Each row is a point. Each copy is the shape, with its points in the same order, turned, moved and blurred by noise. Some copies are also mirrored. Which?

Shape (8 x 2):
[[-0.21  0.28]
 [ 0.36  0.21]
 [-0.74 -0.78]
 [-0.34 -0.10]
 [-0.15 -0.28]
 [-0.10 -0.21]
 [ 0.12  0.25]
 [-0.15 -0.32]]
Copy 1 (8 x 2):
[[-0.31 -0.19]
 [ 0.19 -0.52]
 [ 0.05  1.02]
 [-0.14  0.27]
 [ 0.06  0.27]
 [ 0.06  0.19]
 [-0.05 -0.24]
 [ 0.13  0.26]]
Copy 1 is: mirrored
Copy 2 (8 x 2):
[[-0.37  0.06]
 [ 0.10  0.30]
 [-0.14 -1.10]
 [-0.22 -0.34]
 [ 0.04 -0.35]
 [ 0.02 -0.30]
 [-0.08  0.20]
 [ 0.02 -0.42]]
Copy 2 is: only turned

Shape (6 x 3):
[[-0.29  0.32 -0.32]
 [-0.15  0.31  0.16]
 [-0.18 -0.27  0.52]
 [ 0.02  0.31  0.02]
 [ 0.23  0.18 -0.71]
 [-0.04 -0.68  0.27]]
Copy 1 (6 x 3):
[[-0.23  0.42 -0.03]
 [ 0.06  0.19  0.29]
 [-0.14 -0.37  0.59]
 [ 0.09  0.14  0.04]
 [-0.06  0.14 -0.71]
 [-0.43 -0.74  0.35]]
Copy 1 is: only turned
Copy 2 (6 x 3):
[[-0.35  0.11 -0.44]
 [ 0.13  0.22 -0.40]
 [ 0.43  0.37  0.20]
 [ 0.09  0.00 -0.42]
 [-0.45 -0.52 -0.38]
 [ 0.27  0.07  0.57]]
Copy 2 is: only turned
Copy 3 (6 x 3):
[[-0.16 -0.13 -0.56]
 [-0.23 -0.31 -0.21]
 [-0.57  0.07  0.37]
 [-0.01 -0.41 -0.14]
 [ 0.58  0.07 -0.64]
 [-0.27  0.50  0.25]]
Copy 3 is: mirrored
Copy 4 (6 x 3):
[[ 0.04  0.21  0.53]
 [-0.22 -0.10  0.41]
 [-0.53 -0.31 -0.11]
 [ 0.13 -0.24  0.39]
 [ 0.63  0.29  0.34]
 [-0.33 -0.06 -0.54]]
Copy 4 is: only turned

Shape (10 x 6):
[[ 0.10  0.03 -0.25  0.36  0.38  0.74]
 [-0.38  0.52 -0.16 -0.12 -0.38  0.32]
 [ 0.21 -0.62  0.02 -0.14 -0.28  0.12]
 [-0.44  0.08  0.47  0.43 -0.41  0.25]
 [-0.36 -0.24 -0.07  0.38 -0.03  0.93]
 [-0.39 -0.02  0.20  0.15 -0.09 -0.38]
 [-0.41 -0.11  0.75 -0.13  0.08  0.25]
 [ 0.08  0.20 -0.04  0.16 -0.12 -0.05]
 [ 0.28 -0.17  0.11 -0.10  0.14  0.52]
 [-0.21 -0.35 -0.48  0.14  0.15  0.23]]
Copy 1 (10 x 6):
[[-0.51 -0.34  0.67  0.19  0.05 -0.48]
 [ 0.31 -0.78  0.04  0.07  0.27 -0.16]
 [-0.03  0.01  0.09 -0.62 -0.45 -0.40]
 [-0.15 -0.87 -0.34  0.10 -0.45 -0.30]
 [-0.53 -0.87  0.43 -0.17 -0.15 -0.62]
 [-0.19 -0.33 -0.48 -0.11 -0.16  0.18]
 [-0.16 -0.71  0.09 -0.07 -0.73  0.26]
 [-0.01 -0.14 -0.11  0.13 -0.01 -0.20]
 [-0.12 -0.18  0.59 -0.08 -0.36 -0.27]
 [-0.52 -0.25  0.21 -0.44  0.22 -0.27]]
Copy 1 is: only turned
Copy 2 (10 x 6):
[[-0.30 -0.20  0.11  0.12 -0.92  0.15]
 [ 0.14 -0.20 -0.29  0.26 -0.05 -0.44]
 [-0.37 -0.17 -0.52 -0.20 -0.04  0.66]
 [-0.40  0.48 -0.46  0.36 -0.11 -0.19]
 [-0.73 -0.23 -0.30  0.34 -0.70 -0.08]
 [-0.27  0.38  0.00 -0.02  0.32  0.06]
 [-0.55  0.46 -0.46 -0.43 -0.17 -0.24]
 [ 0.12  0.12 -0.07  0.10 -0.12  0.22]
 [-0.22 -0.10 -0.32 -0.33 -0.61  0.31]
 [-0.50 -0.41  0.17  0.08 -0.20  0.32]]
Copy 2 is: mirrored
Copy 3 (10 x 6):
[[ 0.21  0.29  0.69 -0.27 -0.04  0.11]
 [-0.17  0.72 -0.11  0.42  0.10 -0.22]
 [ 0.49 -0.26 -0.12  0.15 -0.45 -0.34]
 [ 0.14  0.33  0.33  0.96 -0.21 -0.09]
 [ 0.48  0.62  0.56  0.14 -0.43  0.09]
 [-0.04 -0.15 -0.16  0.72 -0.09  0.24]
 [-0.34  0.01  0.29  0.63 -0.68 -0.06]
 [ 0.01 -0.02  0.06  0.37  0.23 -0.17]
 [ 0.07 -0.04  0.37 -0.14 -0.35 -0.33]
 [ 0.39  0.18 -0.04 -0.14 -0.16  0.37]]
Copy 3 is: only turned

Shape (14 x 9):
[[-0.45 -0.29 -0.12  0.47  0.20  0.05  0.74 -0.04  0.03]
 [ 0.47 -0.35  0.06  0.07  0.25  0.11 -0.22  0.50 -0.61]
 [ 0.25 -0.13 -0.21  0.05  0.06 -0.06  0.66 -0.31  0.31]
 [ 0.08  0.51  0.11  0.18  0.20  0.41 -0.45  0.44  0.22]
 [-0.03  0.13  0.61 -0.24  0.74  0.57 -0.75 -0.01  0.17]
 [ 0.18  0.00  0.06 -0.34  0.34  0.01 -0.29  0.77 -0.42]
 [ 0.24  0.15  0.38  0.16  0.16 -0.14 -0.67  0.19 -0.51]
 [ 0.03 -0.37  0.02  0.23  0.08  0.06 -0.66  0.45 -0.17]
 [ 0.23  0.03 -0.18  0.02  0.28 -0.33 -0.35  0.34 -0.70]
 [ 0.20 -0.24  0.37 -0.13 -0.14 -0.07 -0.38  0.48 -0.13]
 [ 0.11 -0.15 -0.14  0.40 -0.07  0.35  0.73 -0.33  0.20]
 [-0.17 -0.24 -0.58  0.04 -0.03  0.37  0.28 -0.40  0.18]
 [-0.29 -0.09 -0.17  0.12 -0.39  0.55  0.83 -0.39 -0.16]
 [-0.39  0.06 -0.09 -0.14 -0.07  0.00  0.52 -0.39  0.34]]
Copy 1 (14 x 9):
[[-0.20 -0.06  0.27 -0.15  0.27 -0.01  0.32  0.73  0.28]
 [-0.38  0.26  0.44  0.44 -0.38  0.27 -0.24 -0.39  0.17]
 [ 0.07 -0.34 -0.08  0.23  0.44  0.26  0.34  0.32 -0.13]
 [ 0.20  0.48  0.13  0.33  0.44 -0.38 -0.34 -0.43  0.53]
 [ 0.47 -0.07  0.47 -0.24  0.14 -0.41 -0.53 -0.94  0.37]
 [-0.09  0.62  0.41  0.26 -0.38  0.06  0.08 -0.70  0.19]
 [-0.44  0.13  0.03  0.29 -0.27 -0.37 -0.43 -0.69  0.25]
 [-0.01  0.27  0.42  0.50 -0.46 -0.39 -0.42 -0.18  0.19]
 [-0.45  0.17  0.07  0.48 -0.54  0.02  0.12 -0.47  0.38]
 [-0.12  0.45  0.24  0.27 -0.23 -0.20 -0.32 -0.37 -0.30]
 [-0.08 -0.23  0.00  0.13  0.58  0.34 -0.03  0.61  0.13]
 [ 0.49 -0.24 -0.17  0.06  0.07  0.23  0.01  0.57  0.33]
 [-0.01  0.06 -0.31 -0.40  0.36  0.53 -0.10  0.75  0.27]
 [ 0.29 -0.08 -0.29 -0.29  0.31 -0.13  0.35  0.38 -0.01]]
Copy 1 is: mirrored
Copy 2 (14 x 9):
[[-0.06  0.12  0.46  0.28 -0.02 -0.18 -0.10 -0.73 -0.23]
 [ 0.33  0.08 -0.04 -0.04  0.24  0.11  0.71  0.40 -0.23]
 [-0.58  0.13 -0.03 -0.07 -0.12 -0.10 -0.35 -0.29 -0.36]
 [ 0.23 -0.12  0.48 -0.91 -0.16  0.07  0.26  0.15  0.13]
 [ 0.32 -0.26  0.54 -0.66  0.40  0.50 -0.11  0.55  0.70]
 [ 0.69 -0.01 -0.11 -0.53  0.45  0.10  0.44  0.30 -0.29]
 [ 0.42 -0.13 -0.21 -0.38  0.07  0.07  0.66  0.28  0.52]
 [ 0.53 -0.16  0.11 -0.18 -0.23  0.50  0.55  0.20 -0.02]
 [ 0.61  0.37 -0.35 -0.20  0.07 -0.03  0.52  0.18 -0.03]
 [ 0.36 -0.54 -0.21 -0.30  0.07  0.27  0.41  0.12 -0.09]
 [-0.65  0.01  0.40  0.14 -0.21 -0.31 -0.12 -0.27 -0.29]
 [-0.04  0.19  0.35  0.12 -0.50 -0.09 -0.47  0.03 -0.34]
 [-0.18 -0.21  0.45  0.41 -0.24 -0.79 -0.37 -0.19 -0.35]
 [-0.11 -0.16  0.14 -0.11 -0.12 -0.23 -0.68 -0.43 -0.11]]
Copy 2 is: mirrored
Copy 3 (14 x 9):
[[-0.66  0.17  0.44 -0.37  0.38 -0.24 -0.48 -0.11  0.39]
 [-0.46  0.39  0.02  0.17 -0.05 -0.22  0.93  0.06  0.35]
 [-0.48 -0.35 -0.08 -0.37  0.18  0.18 -0.26 -0.05  0.59]
 [ 0.20  0.15  0.31 -0.01 -0.52 -0.02  0.23  0.44 -0.13]
 [ 0.17 -0.34  0.31  0.20  0.08 -0.08  0.51  0.70 -0.68]
 [-0.12  0.26  0.54  0.39 -0.15  0.17  0.84 -0.05  0.13]
 [ 0.27  0.34  0.02 -0.07  0.03 -0.26  0.88  0.03 -0.05]
 [ 0.05  0.36  0.10  0.48 -0.09 -0.42  0.46  0.17  0.30]
 [ 0.02  0.21  0.43 -0.04  0.08 -0.21  0.96 -0.21  0.49]
 [ 0.05  0.43 -0.13  0.42 -0.07  0.13  0.41 -0.09  0.09]
 [-0.68 -0.16 -0.12 -0.54 -0.02 -0.16 -0.45  0.04  0.40]
 [-0.35 -0.60  0.19 -0.13 -0.04 -0.43 -0.35 -0.17  0.51]
 [-0.83 -0.25  0.03 -0.38 -0.11 -0.26 -0.61 -0.59  0.13]
 [-0.19 -0.47  0.24 -0.28  0.25  0.08 -0.53 -0.28  0.20]]
Copy 3 is: only turned

Shape (15 x 12):
[[ 0.18  0.13 -0.41 -0.10 -0.29 -0.23 -0.14 -0.48  0.73  0.40 -0.01  0.14]
 [-0.23  0.23  0.53  0.24  0.05 -0.03  0.32 -0.51  0.04 -0.07 -0.08 -0.16]
 [ 0.29 -0.56 -0.20  0.41 -0.40 -0.15 -0.18 -0.01 -0.32 -0.38 -0.15  0.56]
 [-0.11  0.12  0.49  0.14 -0.04 -0.06  0.48  0.44  0.07 -0.11 -0.40 -0.10]
 [-0.10 -0.32 -0.59 -0.18  0.05 -0.09 -0.23 -0.09 -0.34  0.16 -0.06  0.10]
 [-0.29 -0.16  1.01  0.20  0.45 -0.28  0.39 -0.11  0.31 -0.17 -0.48  0.19]
 [-0.07 -0.01  0.48  0.42  0.28  0.23  0.34  0.29 -0.05 -0.09 -0.67 -0.17]
 [-0.15 -0.31  0.63  0.08  0.14 -0.35  0.00  0.30  0.05 -0.24 -0.24 -0.51]
 [-0.60  0.18  0.56  0.07 -0.28 -0.19  0.18  0.25 -0.14 -0.07 -0.59  0.01]
 [-0.14 -0.43  0.91 -0.15  0.06  0.02  0.67 -0.10  0.22  0.18 -0.29  0.05]
 [-0.40 -0.23 -0.32 -0.11  0.14  0.00 -0.28 -0.47  0.79  0.27 -0.13  0.19]
 [-0.05  0.22 -0.35 -0.58 -0.34  0.47 -0.31 -0.73  0.87 -0.14  0.02  0.17]
 [ 0.30 -0.36  0.12  0.37 -0.49  0.11 -0.61  0.02 -0.56  0.18 -0.46  0.21]
 [ 0.22  0.10  0.03 -0.07  0.13 -0.11 -0.57  0.28 -0.35  0.17 -0.04  0.47]
 [ 0.44 -0.16 -0.36 -0.42 -0.14 -0.21 -0.27 -0.87  0.29 -0.03 -0.57  0.40]]
Copy 1 (15 x 12):
[[-0.15 -0.13 -0.06  0.31  0.11 -0.01 -0.35  0.26  0.55  0.62 -0.48 -0.33]
 [ 0.07 -0.26  0.25  0.20 -0.35 -0.59 -0.03  0.00  0.18 -0.34 -0.05  0.15]
 [ 0.02 -0.08  0.40  0.32  0.07  0.49  0.04  0.06  0.16  0.24  0.93 -0.24]
 [ 0.38 -0.25 -0.04 -0.33 -0.40 -0.22 -0.33  0.00 -0.31 -0.08  0.25  0.23]
 [ 0.15 -0.23  0.39 -0.03  0.37  0.13  0.39 -0.11  0.34  0.73  0.17  0.11]
 [ 0.36 -0.26 -0.29  0.10 -0.25 -0.97 -0.38 -0.15 -0.03 -0.33  0.58  0.17]
 [ 0.43 -0.11  0.02 -0.40 -0.26 -0.20 -0.36 -0.36  0.04 -0.32  0.42  0.45]
 [ 0.80 -0.15  0.01 -0.32 -0.12 -0.47  0.10 -0.07 -0.12 -0.18  0.35 -0.23]
 [ 0.48 -0.84  0.33 -0.21 -0.28 -0.39 -0.39  0.08 -0.16 -0.04  0.37  0.21]
 [ 0.42 -0.14 -0.14  0.33 -0.54 -0.73 -0.31 -0.49 -0.33  0.11  0.27  0.12]
 [ 0.10 -0.50 -0.40  0.39  0.34 -0.19 -0.15 -0.12  0.70  0.47 -0.27 -0.08]
 [ 0.24 -0.32 -0.16  0.98  0.32  0.22 -0.25  0.35  0.44  0.32 -0.79  0.13]
 [ 0.32 -0.15  0.93  0.06  0.26  0.37 -0.34 -0.37  0.24  0.11  0.57 -0.29]
 [-0.01 -0.08  0.52 -0.10  0.83 -0.04 -0.19 -0.01 -0.16  0.28  0.32 -0.02]
 [ 0.25  0.16  0.31  0.80  0.30 -0.12 -0.41  0.34  0.79  0.71  0.09  0.07]]
Copy 1 is: only turned
Copy 2 (15 x 12):
[[-0.42 -0.37  0.54 -0.26 -0.10  0.15 -0.20  0.01 -0.55 -0.46 -0.04  0.32]
 [-0.34  0.26  0.24  0.23 -0.20 -0.28 -0.10  0.24  0.26 -0.20 -0.33 -0.29]
 [-0.38 -0.69 -0.40  0.11  0.55  0.44  0.37  0.23  0.07 -0.08 -0.04 -0.44]
 [ 0.20 -0.16 -0.03  0.26 -0.47 -0.04 -0.08  0.00  0.65 -0.13 -0.30 -0.07]
 [ 0.06 -0.11 -0.08  0.23  0.20  0.44  0.08  0.17 -0.53  0.26  0.14  0.03]
 [-0.47  0.07  0.24  0.61 -0.47 -0.16 -0.33 -0.46  0.72 -0.28 -0.33 -0.67]
 [-0.04 -0.10 -0.34  0.38 -0.24 -0.30 -0.41 -0.02  0.78  0.15 -0.20 -0.09]
 [ 0.08  0.08 -0.14  0.83 -0.05 -0.12  0.10 -0.39  0.41 -0.18 -0.53  0.04]
 [ 0.30 -0.25  0.19  0.39 -0.24 -0.04 -0.21  0.11  0.56 -0.01 -0.71 -0.41]
 [ 0.03  0.17  0.06  0.42 -0.34 -0.11 -0.36 -0.36  0.50 -0.68 -0.01 -0.64]
 [-0.54 -0.08  0.45  0.04 -0.03  0.54 -0.67 -0.10 -0.50 -0.20 -0.14  0.09]
 [-0.35  0.06  0.94 -0.55  0.46  0.55 -0.51  0.09 -0.19 -0.36  0.02  0.37]
 [ 0.07 -0.52 -0.57 -0.08  0.72 -0.10  0.03 -0.04 -0.13  0.11 -0.35 -0.45]
 [ 0.00 -0.11 -0.15 -0.28  0.12  0.18  0.39 -0.29 -0.22  0.50 -0.20 -0.29]
 [-0.44 -0.59  0.71 -0.06  0.51  0.07 -0.19 -0.15 -0.43 -0.02  0.38 -0.16]]
Copy 2 is: only turned
Copy 3 (15 x 12):
[[-0.26 -0.06 -0.28  0.08 -0.12  0.38  0.47 -0.34 -0.42  0.19 -0.13 -0.35]
 [-0.27  0.28  0.12 -0.06 -0.38 -0.34 -0.08 -0.48  0.07 -0.42  0.20 -0.05]
 [-0.02  0.25 -0.31 -0.20  0.52 -0.47  0.30 -0.24  0.11  0.62  0.25  0.51]
 [-0.16 -0.04  0.51  0.40 -0.28 -0.33 -0.37 -0.30  0.41  0.27  0.28  0.03]
 [ 0.05  0.65 -0.15 -0.08  0.07  0.16  0.21  0.25 -0.17  0.46 -0.12  0.13]
 [-0.24 -0.02  0.45 -0.31 -0.86 -0.62  0.12 -0.47  0.66 -0.01  0.44 -0.12]
 [-0.37  0.13  0.25  0.09 -0.64 -0.47 -0.43 -0.13  0.33  0.38  0.43  0.33]
 [-0.20  0.33  0.81  0.12 -0.44 -0.25 -0.02 -0.47  0.41  0.26  0.03  0.35]
 [ 0.11  0.28  0.10  0.36 -0.41 -0.38 -0.38 -0.46  0.80  0.16 -0.11  0.02]
 [ 0.10  0.07  0.70 -0.42 -0.63 -0.62 -0.29 -0.59  0.16  0.17  0.25 -0.45]
 [-0.20  0.08 -0.37 -0.05 -0.66 -0.07  0.68  0.05 -0.28  0.23 -0.46 -0.20]
 [-0.38 -0.35 -0.34 -0.23 -0.03  0.03  0.30  0.04 -0.49 -0.18 -0.87 -0.35]
 [ 0.17  0.31 -0.47 -0.17  0.18  0.09 -0.31 -0.54  0.08  0.63  0.08  0.67]
 [ 0.29  0.07 -0.09 -0.24  0.07  0.40  0.05  0.25  0.32  0.32  0.14  0.50]
 [-0.57  0.18 -0.44 -0.69  0.11  0.30  0.36 -0.11  0.04  0.41 -0.27 -0.38]]
Copy 3 is: mirrored
Copy 4 (15 x 12):
[[ 0.53  0.17  0.19  0.57 -0.66 -0.07  0.00  0.00  0.09  0.00  0.47 -0.16]
 [-0.04 -0.37  0.55  0.04  0.08  0.21  0.40 -0.13  0.14  0.32  0.16  0.49]
 [ 0.25 -0.06 -0.50 -0.05  0.39  0.44 -0.32  0.04  0.01  0.25  0.20 -0.46]
 [-0.11 -0.07  0.69  0.12  0.44  0.11 -0.20 -0.15 -0.06  0.08 -0.35  0.17]
 [-0.38  0.27 -0.18 -0.06 -0.29  0.17 -0.27  0.27  0.20 -0.01  0.37 -0.13]
 [ 0.13  0.31  0.71 -0.02  0.61  0.44  0.65 -0.14  0.00  0.20 -0.24  0.42]
 [-0.03  0.08  0.76 -0.08  0.59  0.33 -0.37 -0.11  0.24  0.12 -0.17  0.42]
 [-0.25  0.13  0.86 -0.20  0.49  0.15  0.16 -0.01  0.08  0.46  0.02 -0.15]
 [-0.41 -0.07  0.64  0.47  0.12  0.36  0.04 -0.14  0.03  0.44 -0.56  0.16]
 [ 0.16  0.05  0.77 -0.03  0.42  0.28  0.31  0.40 -0.31  0.17 -0.15  0.47]
 [ 0.39  0.40  0.43  0.18 -0.68  0.33  0.26  0.18  0.57 -0.07  0.14 -0.21]
 [ 0.79 -0.02  0.05  0.32 -1.02 -0.29  0.18  0.25  0.65  0.47  0.18  0.04]
 [-0.16  0.07 -0.27  0.70  0.65  0.48 -0.50  0.19  0.31  0.46  0.40 -0.16]
 [-0.28  0.33 -0.34  0.51  0.34 -0.28 -0.07  0.01  0.28  0.03  0.14 -0.04]
 [ 0.55  0.50 -0.18  0.26 -0.61  0.21 -0.18 -0.05 -0.05  0.64  0.53  0.17]]
Copy 4 is: only turned
